Each wall is flat, endless, passes through zero and stands at right angles to its row. A trip goes straight from one point to another. Which walls does it cross, in order?

Walls:
(1): [-32.1   5.3]
(2): [ 60.9 -29.5]
(3): [13.9  5.9]
(4): [-16.6 -15.4]
(5): [28.0 -7.6]
(6): [-27.5  -1.4]
(7): [  4.8 -22.4]
(8): [45.9  9.7]
Trips:
[ 5.3 14.4] to [16.1 -1.7] -> 2, 7
[ 6.1 -1.6] to [18.4 35.8] -> 7
[21.0 18.3] to [ -5.2 -22.5] -> 7, 4, 3, 8, 6, 1
[ 7.6 39.0] to [-13.8  41.4] -> 1, 6, 8

Walls:
(1): [ 1.2 15.8 13.2  4.6]
(2): [ 8.7  3.1  5.4 -7.6]
(3): [-26.3  23.3 -16.9  21.4]
(4): [11.0  7.7 12.9 14.4]
(5): [ -9.3  19.5 -37.5  14.0]
(6): [19.5 -2.2  0.3 40.6]
(7): [-12.3 -43.3  -2.6  36.6]
(8): [-17.0   7.2 -10.8  35.2]
(9): [-36.5  32.8 -23.9  24.2]
(10): [-47.1   0.9   2.7   7.9]
(11): [  8.2  10.3 -18.2 -18.8]
(12): [-12.5  21.5 -25.2   0.6]
Trips:
[ -5.4  17.9 -42.2 -52.5] to [30.7 17.8 -2.7  3.3] -> 3, 9, 1, 4, 6
[-32.1  -7.0  11.7   8.9] to [-44.7  29.9  33.3  25.4] -> 12, 4, 5, 6
[25.2  5.1  7.7 21.4] to [ 32.5 -15.0 -17.3 -11.4] -> 8, 11, 1, 7, 4

Walls:
(1): [ -3.3  23.8 -19.0  -9.2  -6.4   9.7  12.0   5.8   9.9]
(2): [-25.5   8.4 -10.1  19.6 -17.7  13.8 -14.6   1.2  23.2]
(3): [-16.3  16.4  -4.3 -16.2 -21.9  13.6  18.9  16.6  -7.9]
(4): [  1.3  16.7  24.1  20.0 -44.7 -12.2  -7.7  23.2  20.8]
(5): [  7.1   1.5  11.5 -29.7 -13.3  35.2   2.6  26.0  29.9]
(6): [-1.6 14.3 15.1 -9.8 14.1 21.9 21.9 10.1  7.4]
(7): [-29.7  -8.3   0.1 -33.3   9.8   1.7  -0.5  -2.6 -20.8]
(8): [-25.5  -3.0  -4.4 -15.9  19.8 -41.7   2.6 -13.3 -23.3]
(9): [  6.4 -27.9  -5.4 -39.8   5.1  -8.6 -18.7 -15.1  -4.1]
Trips:
[ 15.4 -20.6 -41.4  -0.3 -62.1  33.7  19.2  26.7  14.9] to [ 46.4 -23.8 -25.3  33.4  -3.7  -4.8  -9.0  46.9  22.1] -> 3, 1
[ 50.7  24.0 -32.1  -9.2  -4.9  15.8  40.0  -9.7 -30.8] to [-45.8  -2.1 -37.5  -4.7 -26.5  45.6  28.8  17.1   7.8] -> 5, 7, 2

Walls:
(1): [ 34.1 -29.5 -22.3 -27.9  21.0 -22.4  37.4  49.5  14.2 -43.9   1.8  25.8]
(2): [ -0.5  -0.7 -13.7   9.1 -10.3 -17.5  -0.4  -4.4  53.2 -13.9  10.2  29.7]
(3): [ -5.3  -6.4  -4.2  13.2   3.1   2.7  -3.0  28.1 -24.4 -48.5  -3.3  14.2]
(4): [-19.0 -22.0  19.9  26.6  -0.7 -28.3 -39.7 -24.6  41.7 -17.1  23.0  -5.1]
(5): [-45.1  39.1   4.9   6.1  -6.2  -2.6  -6.2  16.1  -4.7   2.3  18.1   3.3]
(6): [ 20.5   5.5  15.9  -7.0  25.4   9.0 -41.8  35.1  14.1 -16.9  -5.7 -43.8]
(7): [ -1.3  -1.0 -15.8 -35.2  23.1 -13.4  11.9  28.7  -5.9 -14.0 -32.9  -3.6]
(8): [ 10.1 -26.5  13.1   6.9 -19.7  28.1  -6.6  12.2   3.8 -11.5  -5.1   0.6]
Trips:
[  7.9  -6.2   1.4  12.7  29.6  25.9   1.8  13.7   7.8 -15.7  11.1 -51.7] to [  2.5  -2.5 -32.9 -18.6  34.3 -15.1  -6.2  -1.3   3.7   9.8  31.0   2.5] -> 8, 3, 2
[ 18.2  18.9   1.4 -29.8  12.8   9.9  21.4  -8.0  39.9 -52.1 -25.0  31.5] to [-21.8  12.2   7.7 -10.5 -12.8   3.1  -6.7  30.4 -23.0   7.9 -17.3 -18.0] -> 5, 2, 1
[-36.8 -15.7  14.8  14.9   5.2   6.6   4.9  27.1  35.7 -20.4  -7.7  23.6] to [  6.9 -11.7  17.1  -5.7 -28.6  26.8 -32.3   5.7 -32.3  17.2 -16.4 -30.1] -> 1, 7, 2, 4, 5, 3
[-36.7  12.4 -11.5 -18.7  28.1 -20.8  17.4 -33.7  -1.3  50.4 -14.4 -23.9] to [-17.1  14.8  33.3  12.0 -32.0 -50.3 -30.3   6.5   3.6  13.4  20.2 -27.0] -> 4, 7, 6, 2
[  7.2  26.8  12.7  30.3   4.9 -36.5 -59.0  32.0  15.3 -19.0  -4.9  23.1] to [-16.8   2.8 -26.4  41.1 -27.1 -10.6  12.8  24.3 -34.7 -22.8  10.2  -2.0] -> 8, 6, 4, 2
